Every row gives one point. Each copy is the shape, with its points in the same order, stretched, turned, moved and blurred by noise. Some copies are also mirrored. Which?

Shape (9 x 3):
-20; 32; 3
-27; 19; -6
0; 23; 35
35; -3; 7
-10; 20; -7
-6; -56; 2
-1; 13; -9
-23; 2; 19
-29; 30; 121
Copy 1 (9 x 3):
-24; -7; -10
-18; -15; -7
-29; 6; 16
7; 13; 22
-11; -7; -5
18; -32; 40
-3; -4; -1
-21; -19; 16
-84; 1; 53
Copy 1 is: only turned
Copy 2:
20; 32; -7
15; 20; -15
27; 21; 22
-14; 7; 28
9; 21; -10
-2; -53; 7
-6; 11; 3
25; 1; 5
96; 31; 52
Copy 2 is: mirrored

Shape (10 x 6):
-28; -62; -12; 33; 14; 34
-54; 12; 55; 1; 28; 17
56; 31; 48; -49; 70; -57
15; -37; -32; 1; -7; -62
-16; 13; 6; 41; -45; 20
6; 30; -49; -19; -21; 4
2; -1; 34; -39; 13; -62
-23; -11; -36; 11; -36; -64
20; -47; 42; -55; 33; 17
-46; -52; -46; 27; -11; 20
Copy 1, 10 rows:
-25; 20; -20; 44; -33; -46
-4; -21; 43; -33; -34; -39
-33; -59; 60; -24; -18; 86
-3; -20; -39; 35; 7; 48
9; -19; 3; 11; 47; -36
-27; -14; -33; -18; 55; 11
-2; -70; 8; -19; -14; 42
30; -17; -43; 14; 32; 27
-74; -83; 0; 6; -47; -9
-14; 26; -55; 37; -12; -44
Copy 1 is: mirrored
Copy 2 (10 x 6):
39; -26; 20; 36; -28; -64
53; -3; 7; 18; 74; -9
-83; 91; 20; -13; 104; 50
-44; 37; 59; 8; -69; 41
27; -62; -2; -52; -22; -23
-11; -27; -20; -31; -45; 20
-21; 68; 40; -1; 11; 62
-10; 3; 45; -3; -96; 58
12; 76; 6; 23; 38; -22
52; -29; 23; 45; -69; -29
Copy 2 is: mirrored
Copy 3, 10 rows:
14; -53; 2; 4; -60; 28
-51; -4; 21; 30; 22; 2
-9; 57; -76; 72; 66; -59
76; -26; -30; 18; -7; -2
-4; 21; 37; -30; -30; 41
33; -17; -17; -20; -32; -51
13; 3; -28; 55; 41; -44
75; -32; 3; -23; 4; -8
-24; -6; -11; 98; -33; -47
42; -71; 11; -20; -64; 20
Copy 3 is: mirrored
Copy 4 (10 x 6):
-31; 46; -27; 5; 22; 11
-14; 76; 7; -13; -73; 10
46; -17; 81; 17; -20; -55
-36; -51; 11; 6; 43; -29
-25; -8; -29; -32; -10; 56
9; -63; -41; -17; -7; 0
-18; -4; 47; -18; -6; -42
-54; -54; -10; -11; 6; -8
4; 48; 30; -27; 44; -41
-47; 15; -52; -2; 13; 8
Copy 4 is: only turned
